Rows are points. Examples show where two turns around zero, p and q, send a point. Where does a point land after both, in the order given? Backwards means that the second turn is done in reverse. Each puzzle has new turns, and all numbers are rounded.

Turn p:
[11.4 24.4] -> [-16.7  21.2]
[ 20.6 -15.9] -> [23.5 11.2]
[ -7.1 -14.1] -> [  9.4 -12.7]
[-9.9  9.3] -> [-12.8  -4.7]
[-15.0  -3.6] -> [ -3.5 -15.0]
Turn q:
[17.0 15.0] -> [ 16.5 -15.5]
[-9.2 12.8] -> [11.9 10.4]
[1.8 0.5] -> [ 0.7 -1.7]
[ -9.6 -28.3] -> [-29.1   6.9]
Where do these land?
q, then p backwards: [4.8 3.0] -> [-2.5 -5.1]
p, then q: [-25.8 -21.6] -> [-31.9 -10.8]
p, then q: [11.0  5.6] -> [12.3  1.2]
q, then p: [19.2 -4.0] -> [ 16.4 -10.7]
p, then q: [-9.2 17.0] -> [-2.4 19.2]

Turn p:
[-13.4  -4.4 -19.5   8.4] -> [-19.5 -11.0 -11.0  -5.1]
[-11.2 -12.7   0.5  -4.2] -> [ -8.7 -10.7   8.7   6.2]
[26.9 11.0  6.8  4.2] -> [ 22.8  15.9 -11.4   2.1]
[-14.3   7.2  -7.8  12.7] -> [-18.9   4.9  -5.7  -8.1]
[33.8 -0.6 16.0 11.7] -> [ 25.0  19.4 -12.4  19.6]
[-7.9 -3.7 13.4  4.2] -> [-6.8  7.1 10.5  8.2]
[-13.8   3.1  -9.4 -37.0] -> [  6.1 -25.4  21.3 -22.8]
Turn q:
[ -6.9  21.2 -27.0  -3.0] -> [  4.4  29.5  -7.9 -16.7]
[20.9  8.8 -2.5 11.5] -> [-10.5  15.1  10.3  14.5]
[  9.4 -30.5  17.4  -2.2] -> [  9.4 -27.5   7.0  20.8]
[-11.1   6.2  -4.6   8.5] -> [ -6.3   4.9 -12.8  -5.3]
[-12.2  -5.8  16.7 -14.8] -> [  3.0 -22.0   3.5 -13.2]
Where do these land?
p, then q: [ -7.6 -18.6   3.4 -13.0] -> [ -4.1 -18.8  -5.4  13.6]
q, then p: [-8.5 16.0 11.9 21.2] -> [-24.2  -9.9   8.9 -12.5]
q, then p: [ -9.1 -19.2 -12.0  -1.4] -> [  9.7  -6.6 -21.2   3.6]
q, then p: [  8.8  14.0 -20.5 -28.0] -> [ 31.6  15.7  10.8 -10.8]
q, then p backwards: [  9.6   1.4 -10.5  18.1] -> [ 3.5 -4.4 10.2 19.9]
q, then p: [ 6.8  6.5 27.7  3.2] -> [-17.3  -1.8  19.6  13.4]

Turn p:
[ -8.2  -5.1  -6.2  -4.1  25.9   8.9 -23.2  -9.1] -> [ 13.0 -14.7  14.5   3.6  27.4   9.8  -7.9   1.8]
[ 10.0  -7.8  13.9   8.3  -5.8  -4.5   6.5 -12.5] -> [ -6.3  -0.9  -9.4   1.0  -6.7   5.4   2.6 -21.6]
[-18.0  -0.8 -12.4  -6.3  -9.4  -5.6 -27.4 -18.1] -> [ 17.7  -4.4  11.4  -6.1   2.3  -0.7 -34.7  -2.8]
[ -7.8  10.8   4.9   6.1  -1.3 -26.7   3.1  17.0] -> [ -3.1  16.9  15.4  15.6 -12.0 -17.8   4.0  -1.0]
[ -8.5 -11.5  -3.9  -9.4  -1.4   1.2  17.8 -12.3] -> [-21.3  -7.7  -7.9  -6.7   4.3  -3.9 -11.2  -0.8]
[ -0.2  12.9 -10.9   5.8  -2.1   1.7   9.7 -22.2] -> [ -4.5  17.1 -14.7  -3.7  10.3   6.1 -14.7  -3.1]
[ 21.6  -0.1  -2.8 -14.8  -2.2   0.6   6.9  -1.9] -> [  3.7  -3.8 -18.7  -9.6   4.1 -12.4  10.1  -2.6]
[ -6.5   9.8  12.4 -12.1  -2.1  14.0   2.8 -13.6] -> [ -5.9   4.2   4.3 -25.0   7.2   7.4  -1.1  -5.2]
[17.7 -8.2  5.1 26.3 -1.5 10.4  3.8 72.7] -> [  6.6  -7.0   5.0  30.9 -37.0   6.1  52.9  35.1]
Turn q:
[ -6.2   8.3   4.1   6.5 -20.7   1.0   6.8   5.4] -> [-5.2  0.5 -8.0  1.7 -3.7 19.3 -6.3 12.3]
[  8.4  -3.7 -23.4   3.9 -11.0   5.9   3.0 -16.2] -> [23.0  7.8 -7.9  0.9 15.7  9.6 -5.0 -7.6]
[ 24.6   7.8  28.5 -28.6 -14.2  22.6 -20.7 -24.7] -> [ 11.1  18.2  42.9  11.1 -27.1  15.6 -15.8 -20.0]
[-13.3  -1.5  -3.7 -21.4  33.0 -28.3  20.7  12.8] -> [ -0.8 -26.0 -20.6 -12.7 -20.7 -32.9  18.6  -3.6]
[ 24.7   7.6  11.7  20.8 -14.0  16.4  -4.8 -21.2] -> [ 8.3 33.3 17.0 14.7  5.9 20.4  5.0  3.8]
[-20.7  -0.4   4.7   2.4   8.0   0.7  -5.3  -5.0] -> [-18.4  -1.8  -4.2  -5.0   1.9   0.2   3.4 -13.3]
[ -3.6 -22.4  -1.3  -1.7   7.1  -2.8   9.8  10.8] -> [  0.6 -23.3  -0.5   6.3   8.0  -7.1   9.5   1.9]
[-12.6  -5.0 -13.7  11.7   6.9 -27.8  -6.3  22.4] -> [-14.2  -9.8 -24.2   0.9  11.3 -24.6  -7.2  14.1]
[-1.3  9.0 -7.0  6.4  4.8 12.3 -3.2 15.7] -> [ -4.4   0.9   5.5 -17.8   9.0  -0.5  -2.1  12.3]
Where do these land?
p, then q: [ 12.0  13.7 -12.1  -4.8 -23.0  -4.7   6.9   3.5] -> [ 14.3   4.3 -14.4  -6.1  -6.7  -3.8 -21.5  11.2]
p, then q: [ -3.4  10.5  12.9 -12.7  15.1  -6.8   5.5   6.9] -> [ -7.9  -3.1  -7.9   0.4 -19.3  -4.3  16.5  -1.9]
p, then q: [  3.0  -9.7  -7.1   3.7  22.7   2.4 -22.5  21.1] -> [-0.1 -4.1 13.3 16.5 10.4 -6.1 24.2 21.0]
q, then p: [  3.0 -26.4   3.1  17.5  -5.6 -10.7   2.9  -4.9] -> [-9.2  4.5 -3.5 27.9  6.1 16.1  2.2  1.7]
q, then p: [ 11.9  -5.6 -34.7  13.5  12.6  -3.9  14.9 -18.9] -> [  1.8  10.0 -28.8  11.7  29.5 -15.2  12.0   0.2]
p, then q: [-18.3   4.9  16.8 -34.7 -12.3  13.0   1.2  -2.1] -> [ -3.0 -25.2   8.2   3.8 -31.6  -4.9 -12.8 -16.0]
p, then q: [  7.1  -1.4  20.9  -0.8   2.6   5.3 -25.8  -1.2] -> [16.4  2.8 18.1 14.3 -8.5  8.3 13.7 -7.0]
p, then q backwards: [-10.5 -15.5  -2.5  13.4  -6.7 -28.1 -16.6  -4.6] -> [  9.4 -14.7   8.9 -24.1 -12.8 -11.2 -18.3  -9.0]
q, then p backwards: [-29.4  24.2   7.9   6.3 -24.0  23.7  20.8  -7.1] -> [ -3.3  -0.2  15.6  21.7 -12.9  43.9  11.8 -14.6]
q, then p: [24.7  5.4 -5.3 -1.4 18.6  9.8 12.8  7.2] -> [ -7.0   3.6  -8.3  -4.0  -5.3 -20.4  26.2  -7.3]

Turn p:
[-16.5  -9.0   4.5 -16.2 -13.8 -10.8   0.2   7.0   1.5] -> [-14.2  10.0 -11.8  -5.4 -21.5  -1.9   2.0  -2.3  -6.8]
[-13.8  -5.5 -38.2   9.5 -18.0  15.3  -3.4   8.5  20.8] -> [-38.2   8.5  24.7   6.7   6.3   9.1 -22.6  -4.0  -2.4]
[  0.5 -16.2 -26.7  -1.1 -11.4  27.5 -14.8  13.4   1.2] -> [-23.6 -13.0  22.1  22.8  -7.2   4.0 -15.9 -14.0  -3.0]
[-12.1  -0.1 -16.0   3.1  -1.1  22.0  -3.6  21.2  -1.4] -> [-25.0 -16.9  15.1   5.6  -2.5  -9.0  -9.5   1.8   3.1]
[  0.6  24.1  -2.0 -15.9 -10.4   9.2  22.6  10.7 -10.7] -> [-14.1  -8.2 -26.6  11.5   5.0  -7.2  -6.8  19.1  13.3]
[ 20.2  -9.0  16.5   0.0  15.2 -16.2   6.5 -31.3  -9.0] -> [ 40.5   1.9 -15.3  -7.9   7.3  14.4   5.3  -9.5  -5.9]
[22.2 -8.1 -7.9 15.7  3.4  1.2 -3.6 20.2 10.7] -> [ -2.0   3.0  16.3   8.3  12.5 -10.9   1.7 -22.7  16.5]
[  9.1   9.5   5.5  21.6   8.3 -20.6   9.1  -3.6 -22.3] -> [ 19.5   0.4 -11.4  -8.1  25.1 -20.1   4.3  -0.7 -11.2]
[ 11.2  -0.3  31.6  16.2  12.8  -0.3  17.6  -8.6 -12.8] -> [ 20.6 -16.5 -15.8 -12.7  18.3   0.8  25.3  -3.6   1.9]
[  4.4 -10.0   0.2  12.1  21.2  -6.5   3.7  -3.6  12.7] -> [ 12.2   1.3  11.8 -19.0   7.8   3.8  -1.2 -11.8   8.9]
[-15.9  18.0  14.1 -14.0 -21.3 -11.0 -17.8 -18.9  11.3] -> [ -0.5  26.4  -3.0   4.8 -17.3  12.4  14.4  28.0 -13.2]
[ -9.8   6.5  18.2 -31.0  15.2  -9.8 -16.5 -14.8  -2.1] -> [ 24.8   3.0  -6.1  -6.5 -33.8   4.5   2.9  19.5  -1.1]
Turn q:
[ 12.7 -11.6   8.2  19.1  -6.4  25.3   6.5 -14.1  -1.9] -> [ -9.1  14.3  12.0   0.9  -6.4  24.6  15.0  -6.4 -17.6]
[ 26.8   2.6   3.4   7.7   9.8   8.0 -10.7  -5.0  -3.9] -> [  4.9  10.3  18.5 -18.2   9.1   7.6   3.4   6.6 -10.7]
[-22.1   9.3  12.8  -6.5  -2.5   4.4 -20.1   7.8  31.1] -> [  3.7 -12.3 -14.9   0.2 -12.8 -10.7 -31.2  -9.0 -22.8]
[ -8.1  14.1  -5.4   3.6  -5.6   0.5 -12.8  18.4  17.5] -> [ -3.9  -1.0   0.1   8.7   4.0 -16.6 -25.1  -1.1 -11.5]
[-14.1   3.1  -4.2 -14.9 -14.8  -1.8  15.2   8.3 -13.5] -> [-13.4   2.3 -12.7   7.8  -7.2 -15.9   8.8  -6.4  17.9]
[ -9.3 -14.1  -1.1  18.1   9.9 -19.2  -8.2   9.6 -29.5] -> [ 12.3   4.6 -16.0   6.8  36.3   6.9  10.4  -5.8  11.5]
[  7.0  33.4   4.4 -22.4  -2.2 -31.5  -2.8  -6.6  -2.7] -> [ 19.2 -11.4  14.4 -17.6  -6.0 -28.9  -9.0  -9.2  26.3]
[  7.2 -23.0 -11.5 -14.6 -24.7  -3.0  22.4 -11.9   5.9] -> [-12.3 -18.2   6.9  16.3 -19.5  -3.1  31.2   7.6   2.5]
[ -9.7 -24.9  15.9  16.7  19.7   7.3  -3.7  29.3   9.4] -> [-18.0 -10.7 -22.8  -1.6  25.8  22.6 -14.0   1.6 -17.6]
[ 12.7  -2.7 -12.2   7.9   5.2  -4.2  33.4 -19.4  -9.9] -> [-3.3  2.9 19.6  8.1 -7.1 21.0 17.0  7.7 26.6]
[ -3.0  13.8 -10.3 -14.7  11.5  14.3 -19.0 -16.3  -2.4] -> [ 19.6  19.2  -4.8 -11.5 -16.1  -7.5  -6.6  14.3  -4.4]
Where do these land?
q, then p: [-29.2  -4.6  15.9   9.3  -7.6   1.3 -14.2  20.1   1.1] -> [ 15.1  -1.3  15.5  -0.9   7.9   1.8 -27.2   3.1 -24.4]
q, then p backwards: [  7.6  11.2 -12.5   4.1  28.8   0.0 -15.1  18.9  18.3] -> [-12.5  22.9 -30.5   3.6  13.1  -1.2   6.6 -15.0  -5.9]
q, then p: [  7.6   5.1  17.8   4.7  12.7   9.3 -14.6  -5.3   1.6] -> [ 11.7 -10.8  -7.2  17.7 -13.4   2.3  -4.9   9.1   1.0]
p, then q: [ 10.3 -26.6 -10.1   5.8 -17.2  -9.8  23.7  11.2 -52.8] -> [46.8 11.0 -3.9 22.6 12.7 10.4 29.4 23.1 17.7]
q, then p: [  8.7   2.4  -7.0 -42.1 -14.3 -39.3  -4.1  -7.7  -7.7] -> [  3.5  35.5 -22.3 -14.4  -4.3   3.7  -1.8 -39.0  16.0]
q, then p backwards: [ 11.9  12.4  -4.4  -6.2 -14.0   1.5  -7.2  -4.1   6.3] -> [ -6.8  -1.1  -3.0   4.9   6.6  -7.0 -19.3  10.2  -3.4]
p, then q: [ -3.6   5.8  -1.2   4.6  -8.8   9.4  18.8   3.8 -31.0] -> [  9.0   0.0 -15.7  15.8  19.7   6.8   9.2  20.3   7.7]
q, then p backwards: [  5.5   5.9   8.6  15.6 -10.0   5.4  -8.4  -9.3  15.9] -> [ -1.6 -18.1 -11.3   5.2  -0.2   0.1 -17.9  -9.6  -4.5]
p, then q backwards: [ -2.8  -4.7 -10.5 -12.4   4.7  11.8 -12.8 -11.5  16.6] -> [  4.1   8.7  -2.7  11.3   9.9   6.3  14.7 -15.5  14.3]
p, then q backwards: [ -8.3   7.4  -4.2   5.7  -5.2  -7.1  -9.3 -13.5   0.0] -> [  9.0  -1.9  -7.9   6.3   4.4  12.8 -11.8  -1.4   3.0]
q, then p: [ 9.0  0.0 -8.4 14.8 35.9  8.9 15.3 -8.1 15.7] -> [-16.0 -22.2  20.5  17.6 -14.7  -3.0  18.4   4.4  14.9]
p, then q backwards: [-16.9 -14.3  16.0  -4.0  -4.9   8.5  27.9   5.5  15.9] -> [  1.1 -12.9  26.0 -13.7   9.6   8.8  23.7   6.1 -11.0]
